Each row is a point. A path goes straight from each point to the next, and from the last back to the first. The post is the endless flat space through its rows: a point in 2 columns, a line in 3, a plane in 4, and so on, so that a path can go around it. Count how often the path circles the post. Going back the other way cancels.

Post:
[[-9 10]]
Path (25 x 2):
[[-35  16]
 [-51   9]
 [-46  40]
 [-82  61]
 [-71 -20]
 [-39  10]
 [-25  45]
 [ 32  57]
 [ 15   1]
 [ 15 -22]
 [ 67  -9]
 [-31 -48]
 [ 25  -9]
 [ 52  22]
 [-19  77]
 [-72  37]
 [ -6  70]
 [ 28   8]
 [ 24 -49]
 [-44 -17]
 [-75  51]
 [-45  14]
 [-10 -35]
 [ 33 -23]
 [-30 -20]]
Times around: 1

Post (3 x 4):
[[ -6  -3 -28  -7]
 [-33 -35  -8 -24]
 [ 16  59  -4  19]]
Path, 21 rows:
[[-25   3 -68  12]
 [  3  16 -45  20]
 [ -8 -18  38  -2]
 [ 40   8 -16 -22]
 [ 11  34 -18 -28]
 [-20  30 -37 -20]
 [  7  42 -49  25]
 [ -9   7   2  32]
 [ 32 -36 -31  11]
 [-19 -44 -31   5]
 [-76 -64 -17   1]
 [-27  22  -8 -15]
 [  9  12 -46 -30]
 [ 26 -10  -3 -37]
 [ -4  -9  16   3]
 [-11  19  -4  40]
 [ -2  28 -23  23]
 [ -5 -52 -42  21]
 [ 17 -51 -75 -24]
 [ 11 -57 -95 -39]
 [-14  35   9 -15]]
Times around: 1

Post, 7 rows:
[[ 49  45  -4 -10  32 -46 -38  28]
 [-43 -70 -13  27   8  18  11 -11]
 [ 55  69 -14 -33  12  54 -21  41]
 [-39 -55 -23  -7 -31  22 -17  37]
 [-22 -22 -15   3 -43  16  19  -4]
 [ -8  17  15  28 -16  21 -25  42]
 [  5 -35 -18 -11   3  -4  39  34]]
Path (25 x 8):
[[  3  54  32  39  52  23  -4  32]
 [ 18   4  -8 -26  35  43  17  56]
 [-24  44  -9  24 -29   8  -9   6]
 [ 13  46 -19  31 -42  26 -27  43]
 [ 24 -22 -12 -44 -58  95  10  52]
 [  2 -61  -2 -19  34 -25   2  74]
 [-23  62   4  27  -2  -8  39   2]
 [  6 -15  -7  42  62 -73 -43   2]
 [ 45  14 -34 -32 -70  39   1  40]
 [ 13  45   9  -7 -29  22 -68   0]
 [-35 -36  -8 -14 -10  63 -28  63]
 [  1  -5 -22  -2   0   4  34  32]
 [-28  -3 -38  53  35   4  -8 -30]
 [-38 -10 -16  11 -31 -26  64  21]
 [-18 -37   0 -29 -11 -41 -36  17]
 [ 74 -22 -49 -75 -10  71  31  50]
 [ 14 -63 -29  48  31  24  31  16]
 [-31 -26 -34  -4  17  -6 -53  45]
 [ -3  -6 -11 -14  23  38   9  34]
 [-40   9  20 -18 -36   4  -5 -21]
 [-40  31 -22  -8 -44   3  22  27]
 [-26   0  13  92  29  44  -8  40]
 [ 67   5   2   1   4 -25   5  45]
 [  3 -15   5  -4  15  -1 -48   4]
 [-25 -19 -18 -26 -35  27  23  26]]
Times around: 2

Post (10 x 11):
[[ 17  43  54  20 -40 -19  25  30  -5  13 -19]
 [ -6   0 -26 -16  -1  60 -52  28  25  24  -9]
 [ 36  44 -19  63  14   8  27  54  23 -16  -5]
 [-10 -42   2 -15  19 -20 -47 -41 -17   2  19]
 [ 12 -21  36 -43  15  -8 -48  -1 -23  -2  25]
 [ 12  -6  -2  18 -53  47   7  18 -43   6  23]
 [  6   9  34  57 -15  24  -5 -19 -18 -15   6]
 [  1  33   3  56  15   8  20  29  -7   1 -33]
 [-18  38  45 -28   2 -18   7 -23   6  -9  29]
 [  5   4 -18 -33 -19  22 -34  40  11 -74  19]]
Path (29 x 11):
[[ 22  -1  14  41  16  14 -12  12  -3  30  19]
 [-25  12  37   3  -8  -4 -15  14 -37 -26 -15]
 [ -7 -36  85  77 -10 -13   8 -42 -58 -60  13]
 [  3  -9  16  19 -23  23  49  -8 -57 -10  37]
 [ 29 -10   1 -46 -11  43 -29  10  -3  21   8]
 [  5  31 -10  -5 -25  26 -31  48 -33 -26 -21]
 [ 28  30  32  54 -24  -8 -26  32   7  14  -2]
 [ -8  12  32  15 -95   8  33  16  12  11  43]
 [ -3 -16 -31 -52 -72  32  -1 -11  12  -8  92]
 [ 64  19   6   3  23 -26   7  58  16  68  38]
 [ 20   8  27   4 -22 -12 -57 -10  11  36  19]
 [  7  44   1  43  49 -49   6 -11  42 -18 -12]
 [-22  37  43 -43  14 -23  24 -57  28 -11  12]
 [ 23 -12 -35  87  -4   0  15  31  36 -45 -19]
 [  4  29  18  18 -25  32  -4  42  -8 -18   4]
 [ 41  18 -19  49  32  45 -56  27 -13  47  22]
 [ 43 -30  27  38  22 -28 -47   2 -39 -11 -19]
 [  1 -50 -30  23 -18  62 -35 -45 -25 -39  18]
 [-28 -14 -69   8  20 -21   1   6  53 -86  -3]
 [ 36 -19   0   5  21  35 -57  43 -14  32  40]
 [-15  43   9 -38 -58  35 -17 -19  21  14  62]
 [  1  14 -15   7 -24  66 -15  23 -21 -16  -8]
 [ 22   0  28  13 -53 -19  13  13  -3 -27 -10]
 [-62 -21 -39  -7  23  30 -18 -11   9 -16 -32]
 [-35  16 -11  32   7  -5 -17   1  14 -17  -6]
 [ 15  36  -3  17  39   9 -42  29  40   1  -8]
 [ 30  44  17  12 -68  36  24   4   9  -9  55]
 [ -2  -7 -14 -24 -25  20  -7  10   4 -19   9]
 [ -6  15  42 -15  -5  -3  16  34  26  20  -4]]
Times around: 3

Post:
[[ 12 -15   5   0  -3 -11 -18  26   7  11  11 -38]
 [-10 -30 -26 -56 -13  -5 -20  21 -18 -32  32  14]
 [ -4  28  40  13 -11  28 -50 -30 -18   7   3  30]
 [  0  19 -30  11  42  47 -58  33  12  -6 -34  10]
 [-22   5  37  17  11  10  -4 -47   6 -24 -54 -15]
 [-36   1 -16 -56  51  14  21  -5 -29  18 -15 -12]
 [ 44 -51   0 -11  35   8  21   9 -11 -42 -13  11]
 [ 38  18  -6 -21   8 -28  17  66  20  23   3 -18]
 [ 44  -4   6  19   0  10  -3 -28 -21 -51 -20  -9]
 [-16  19  30  -3 -19   4 -41  19 -14 -25  23 -12]
 [ 14  23  26 -13 -18  23 -16   8  13  -3  29 -10]]
Path, 31 rows:
[[-17  36 -13  21  41  26 -63   7  13 -31 -24  11]
 [ -5  30 -22 -50  -6  42 -43 -43   5  25  17  20]
 [ 32 -35  -7 -27  11  17 -60  42 -26  -4   3  -1]
 [ 14   6  -8 -21 -47  37 -43   6   7 -28  25   7]
 [ -8  26  13   4 -30   4 -37   1 -31 -26   0  78]
 [ 34 -16 -22   7  30 -17  -7  14 -73 -28  64  -1]
 [-29   9  24 -44 -13  -2 -17 -25  25 -95  10   8]
 [  7  40   1   6  21 -46 -39  49 -31 -12   3  -6]
 [-30 -29  -8 -41  46 -21  72 -15   1 -42 -14 -10]
 [-47  34   2 -39 -34  31  -8 -95 -53  38  32  21]
 [ 15 -22  -1  25  12 -24 -18  91  15 -53 -34 -17]
 [ 15  11  21  15  18  45   4  14  19 -15   3 -16]
 [ 13 -71  10 -54 -19  -5  46  20 -32  -8  39   1]
 [-36 -53  -7 -40  10 -65  36  11 -40 -28 -26  43]
 [-12 -34   9   1 -10 -23 -27  29  60 -43  13  -5]
 [ 44 -29  34  50  36  30 -81  27  23 -42  -7 -41]
 [ 32  -7  33  10   4  17 -41  18   0  24  11  -6]
 [ 12   2 -37 -39  38  12 -48  43  28  22   9 -43]
 [ -9 -63  11 -18  37 -13  59 -15  21 -82 -20 -75]
 [-14  18 -28 -13  23 -15   3  48 -15  30  37   8]
 [-38   2  77 -13  46 -11   2 -12 -35  -8  15  43]
 [  1  51  74  -4  -4  26  -7 -69 -31 -12  16  16]
 [ -2 -27  43 -34   0 -22 -37  36 -33 -10  23   9]
 [-16  53   1   7  19  75 -62  16  -5  26 -45  32]
 [-18  17 -16 -54 -24 -30  47 -13   2   4 -27  19]
 [ 17  36 -80  51  37 -13 -30  54  24   6 -57 -13]
 [ 18 -50  11  19  -9 -36 -30  28  62 -79 -16   4]
 [ -6  13  21  -3  24  56 -29 -61 -17 -18 -27   1]
 [ -7  10  28 -19   0  -5 -11  -2  -8 -32  17 -33]
 [ -9  -2  59   6  -9  16  -3  -9   8 -66  24  11]
 [  8  -8 -20  32  31  19 -34  44  -7 -16  25  -1]]
Times around: 2
